Each row is a point. Examples show where two turns around zero, p and q, send a point. Write where each new point lands after one turn and then the other. Backwards means that the second turn is done in reverse. Each puzzle has new turns, and all numbers are rounded.

Turn p:
[38, -21, 5] => [41, -14, 0]
[-16, 20, -17] => [-25, 5, -17]
[-4, 47, -43] => [-29, 8, -56]
[16, -27, 51] => [38, 12, 44]
[-51, -7, 21] => [-38, 10, 40]
[17, -12, -17] => [13, -21, -11]
Turn q:
[-30, 3, 35] => [-34, 5, 31]
[41, 52, -14] => [64, 13, 17]
[1, 8, -9] => [8, 8, -3]
[21, -37, 22] => [-11, -46, -4]
[-33, -26, -34] => [-28, 20, -42]
Where do these land?
p, then q: [-22, 1, -29] => [-29, 14, -18]
q, then p backwards: [-11, -37, 31] => [-36, -17, -30]
p, then q: [29, 69, -31] => [42, 54, -43]
q, then p backwards: [-13, -13, 25] => [-28, -11, -7]
p, then q: [17, -20, 4] => [7, -26, -2]

Turn p:
[83, 10, -11, -20] => [44, -44, 39, -46]
[-36, -9, -22, 1] => [-33, 17, -22, -4]
[34, -28, 41, 25] => [14, -44, 23, 40]
[-15, 14, -1, 29] => [6, 2, -32, 13]
[-25, 59, 13, -8] => [36, 52, -19, 1]
[-18, -19, -8, 1] => [-27, 2, -5, 4]
[-24, -29, -11, -29] => [-42, 16, 17, -7]
Turn q:
[-17, 36, 0, 5] => [-27, 25, -10, 12]
[32, 5, 13, 9] => [25, 12, 16, 18]
[-20, -27, -36, 10] => [0, -33, -36, -11]
[-7, -72, 21, 13] => [13, -71, 25, -3]
[12, 57, 1, -37] => [-9, 66, 5, -16]
Where do these land?
q, then p: [-40, 56, 13, 26] => [-7, 33, -64, 19]
p, then q: [17, -75, 5, -29] => [-49, -48, 45, 2]
q, then p: [-7, 57, -2, 25] => [17, 15, -58, -1]
p, then q: [-20, 13, -28, 9] => [-5, 13, -29, -21]
q, then p: [1, -1, 12, -16] => [6, 12, 13, 8]
p, then q: [28, -28, -8, -35] => [-19, -13, 45, -17]
q, then p: [22, -23, 8, 20] => [4, -35, 9, 12]

Turn p:
[-7, 21, -21, -34] => [1, 25, 19, -33]
[-9, -18, 58, 33] => [-16, -39, 8, 55]
[3, -3, -24, -43] => [-7, 7, 6, -48]
[22, 38, -23, -25] => [35, 21, 18, -33]
[-21, -25, 29, 50] => [-22, -16, -19, 57]
[18, -33, 23, 34] => [1, -39, -27, 29]
[-4, 20, -42, -16] => [9, 38, -4, -30]
Turn q:
[45, 1, 9, 19] => [27, -36, 9, -19]
[31, -10, -31, 34] => [-4, -53, -19, -7]
[-7, 29, -24, 3] => [-11, 8, -29, -21]
[-29, 4, 9, 10] => [6, 19, -16, 20]
[-39, -24, 37, -66] => [-18, 61, 55, 27]
Where do these land?
q, then p: [-13, 19, -21, 35] => [3, 24, -33, -23]
q, then p: [11, 26, -16, -21] => [-13, 9, 25, -25]
p, then q backwards: [-31, -6, 41, -12] => [4, -45, -14, -25]
p, then q: [44, 30, -4, -9] => [11, -22, 38, -29]
p, then q: [18, -55, -17, 53] => [-55, -45, -37, 8]
q, then p: [-29, -15, 17, -46] => [8, 14, 39, 41]

Turn p:
[-16, -17, 17, 18, 19, -11] => [-10, -3, 21, -12, 3, -31]
[34, 16, -5, 8, -31, -45] => [31, 51, 15, 19, 7, 17]
[-37, -73, -52, -33, 28, 37] => [28, -76, -24, -46, -54, -22]
[43, 27, 10, 7, 6, 13] => [-6, 1, 12, 9, 35, 38]
[23, 8, 21, 1, -44, -1] => [-13, 39, 6, 2, -9, 34]
[7, 10, 16, -31, 2, -31] => [12, 31, -21, -15, 23, -7]
[-54, 28, -7, 30, 20, 38] => [-44, -44, -8, 42, -6, -29]
Turn q:
[-6, 15, -26, 33, -15, 19] => [8, -37, -32, 5, 10, -7]
[12, 30, 2, -15, 20, -23] => [-15, 21, -10, -15, -34, -9]
[-9, 11, 30, 34, -5, -37] => [29, 8, -1, 36, -35, -15]
[2, 3, -24, 24, 13, 33] => [-2, -12, -35, -3, 31, -10]
[-23, -11, -49, 35, 8, -6] => [9, -33, -9, -3, 20, -52]
[-12, -16, 28, 31, 29, -6] => [16, 29, -3, 36, 11, -22]
[15, 6, 15, -128, -21, -24] => [-60, 22, 74, -56, -44, 57]
[28, -25, -5, 30, -7, 10] => [41, 0, -11, -8, 25, 4]
[-6, -13, 29, -45, -21, 34] => [-27, 4, 27, 7, 17, 54]
Where do these land?
q, then p: [-28, 4, -4, 42, 0, 28] => [27, -25, 40, 7, -5, -20]
p, then q: [12, 21, 49, -18, -39, -18] => [-52, -19, -39, 8, -24, -4]
p, then q: [18, -18, -21, -2, -24, 13] => [7, -12, -5, -5, 15, 37]
q, then p backwards: [10, 9, -41, -69, 9, -10] => [-2, -51, 59, 1, 3, 27]
q, then p: [37, 16, -32, -26, -23, 46] => [7, -50, -45, -31, -18, 8]
q, then p: [5, 34, -13, 65, 18, 13] => [67, -14, 20, 28, -14, 2]
q, then p: [-16, -31, -11, 19, -19, -60] => [4, 57, 33, -31, 15, 12]
p, then q: [-34, -30, 33, -14, 34, -17] => [-20, 12, 46, -18, -37, -21]
q, then p: [-4, -4, 41, 2, 43, 6] => [-13, 0, 2, 53, 24, -9]

Turn p:
[-14, 17, -19, -70, 25, -11, -53, -29] => [-16, -45, 71, 25, -17, -34, 12, -23]
[26, 14, -13, 31, -46, 27, 43, 38] => [10, 18, -76, -34, -2, 8, 19, -17]
[18, 0, -10, -26, -2, -56, -21, -34] => [-46, -11, 29, 6, 16, -47, -3, 14]
[-40, 28, 2, 12, 19, 14, 47, -12] => [23, 6, 0, -7, 29, 27, -38, -43]
[31, 17, 41, 27, -18, 17, 11, 19] => [39, 34, -37, 0, 9, -14, 17, 12]
[12, -39, 27, 19, 6, 3, 25, 59] => [1, 52, -20, -2, -3, 47, 31, 24]
[2, 28, -44, -4, 44, -14, -39, -35] => [-4, -29, 58, -33, -19, -34, -28, -5]
[46, -40, 7, 11, -28, 26, 36, 15] => [3, 0, -50, -20, 22, 25, 43, 31]
[-17, -3, 11, -6, 3, 4, 3, -1] => [5, 0, 5, 16, 4, 11, -4, -6]
[-43, 38, -40, -15, 4, -30, -36, -20] => [-28, -22, 33, 7, -31, -32, -44, -38]
[-21, -60, 37, 22, -6, 21, -15, 0] => [14, -3, -12, 40, -8, 44, -5, 51]
Turn q:
[-9, 2, 17, -63, -2, -25, -24, -38] => [32, 4, 42, 40, -9, 3, -6, -50]
[-16, -10, 40, -21, -53, 12, 35, -24] => [14, 1, -17, 11, 23, 17, 59, -48]
[-12, 21, -5, 54, -23, 4, -49, 25] => [-20, 14, -15, 0, -58, -16, 24, 46]
[16, 24, -25, 15, 29, 24, 9, 58] => [-38, -3, 4, -49, 7, -37, -20, 29]
[-15, -22, 20, 28, -25, 8, 52, 13] => [1, -12, -49, -8, 37, 1, 38, 5]
[35, 14, 20, -24, 52, -36, -32, -33] => [22, 16, 10, 19, -28, 0, -73, -35]
[-27, -36, 18, -10, 0, 30, 20, -16] => [-11, 12, -7, 29, 46, 15, 20, -8]
[-1, 31, -54, 24, 31, 3, 14, 9] => [-35, -44, 9, -25, -8, 2, -30, 30]
[37, 4, -48, 38, 0, 27, -5, 25] => [-25, 6, 3, -54, -11, 17, -9, 49]
[-8, -29, 18, -42, -10, -48, -21, -20] => [62, 7, 20, 39, -1, -3, -2, -20]
Where do these land?
p, then q: [-1, -14, -11, -7, -6, 31, 6, -46] => [15, 30, 3, 6, 35, 9, -19, 27]
q, then p: [-6, -53, 1, 2, 33, -58, 3, 23] => [-10, 36, 21, -44, -34, -24, 24, 42]
q, then p: [-10, 12, 20, -35, -27, 15, -35, 44] => [-14, 39, -8, 16, 48, -30, -14, -22]
q, then p: [28, -25, 31, 34, 13, -16, -13, 21] => [-17, 2, 3, -33, -34, -37, 10, -23]
q, then p: [-57, 46, -14, 9, -34, 58, -22, -9] => [-3, 14, -45, 39, 30, 56, -45, -31]
q, then p: [-9, -15, -45, 2, -2, 13, -8, -25] => [36, 11, -12, 15, -13, 32, 15, 5]
q, then p: [48, 22, 2, -4, 25, -13, 25, 48] => [-42, -15, 48, 22, -7, -32, 26, -6]
p, then q backwards: [25, -11, -7, 15, 14, -10, 36, -64] => [7, -26, -35, -6, 32, 6, 52, 31]
p, then q: [13, -44, 34, 12, 10, -34, 42, 32] => [-70, -25, 5, -15, 2, -39, -8, -6]
q, then p: [-6, 16, -35, 0, -33, -16, -3, -47] => [23, -23, -43, 12, 13, 28, 23, 24]
q, then p: [-24, 66, 24, -29, 7, 31, -32, 23] => [-29, 10, -13, 55, 32, -18, -58, -11]

Turn p:
[-5, -30, 21, -6, 16, 15, 4, -40] => [31, -7, 3, 32, 22, -21, -13, -18]
[4, -57, -102, -2, 12, -13, -6, 17] => [41, -30, -6, -67, -8, -6, -57, 62]
[22, 34, 37, 9, 16, 0, -19, 38] => [-51, -3, 14, 17, 17, 28, 30, 8]
[27, 1, 3, -57, 4, 1, 29, 33] => [22, 10, 32, -35, 27, 16, 45, 7]
[-41, -34, 37, 18, -4, 3, -11, 34] => [-13, -66, -17, 8, -4, -3, 19, -24]
[17, 14, -14, -9, 11, 36, 45, -34] => [35, 49, -17, 0, 33, 11, -11, -13]
[-16, 42, 22, 13, 22, -27, -3, 10] => [-47, 12, -15, 12, 3, -20, 28, 9]
[-17, 35, -13, 13, -47, 16, -28, -74] => [-8, 50, 3, 22, -46, -18, -54, -46]
[9, -4, 10, 21, -31, -31, -10, 17] => [-9, -15, 2, 11, -43, 13, 16, 14]
Turn q:
[-41, -14, -15, -9, -10, 12, -17, 16] => [13, -43, 0, 21, 15, 15, -5, -8]
[18, -7, -3, 2, 14, 38, 37, -21] => [40, 35, 13, -14, -13, 5, -21, 0]
[-15, 2, 35, -4, 23, -34, 2, 2] => [-22, 8, -18, -19, 26, -3, 21, -29]
[-14, 19, -46, -28, 14, 13, -12, 48] => [31, -61, -23, -2, -14, -27, 0, 11]
[20, 5, 79, 21, -36, -6, -23, 14] => [-64, 7, 49, -35, 31, 11, 9, 16]
[19, -15, -25, -33, -29, 29, 46, -39] => [39, 24, 13, 2, -58, 44, -7, 1]
[5, 11, 43, 18, 0, -80, -52, 30] => [-92, -14, -12, -3, 30, -34, 37, -10]
[8, 33, -7, 20, -3, 28, 25, -59] => [27, 56, -13, 5, -1, 26, -11, 41]
[4, -1, -35, 38, 5, 6, 49, -19] => [46, 43, 8, 31, -8, -14, 13, 7]
[-4, -33, -25, -25, 22, -6, -55, 29] => [-20, -55, -16, 15, -9, -25, -36, -29]
Where do these land?
q, then p: [2, -31, -4, -8, -39, -37, 6, 31] => [36, -9, -33, 30, -18, -9, 18, -29]
p, then q: [7, 136, 18, -20, 15, -36, 44, -12] => [63, 7, -67, -26, 34, 12, 96, 56]
q, then p: [14, -35, 0, 6, 13, -1, 32, 17] => [8, 27, 15, 37, -15, -11, 14, -1]
p, then q: [4, -2, -15, -21, 2, 45, -24, 24] => [-3, -7, -17, -25, 11, 24, -42, -20]
p, then q: [-7, 54, -12, 39, 10, -5, 7, -32] => [10, -22, -35, 31, 19, -9, 22, 46]
p, then q: [-33, -32, -5, -6, -15, 53, -9, 19] => [-9, 12, -12, 12, -24, 28, -55, -28]
q, then p: [40, -6, 21, 30, -7, -29, -16, -6] => [-34, 2, -23, -4, -16, -34, 26, -20]
p, then q: [-2, -34, -8, -12, -12, 56, -21, -55] => [-61, 30, -15, 5, 2, -2, -55, 17]
q, then p backwards: [-18, -32, 29, 4, 13, -8, -15, 0] => [-13, 12, 16, -9, 10, 41, -16, 0]
q, then p: [-5, -17, -23, -11, 20, -39, -4, 14] => [27, 10, -21, 7, -30, -21, -17, 14]
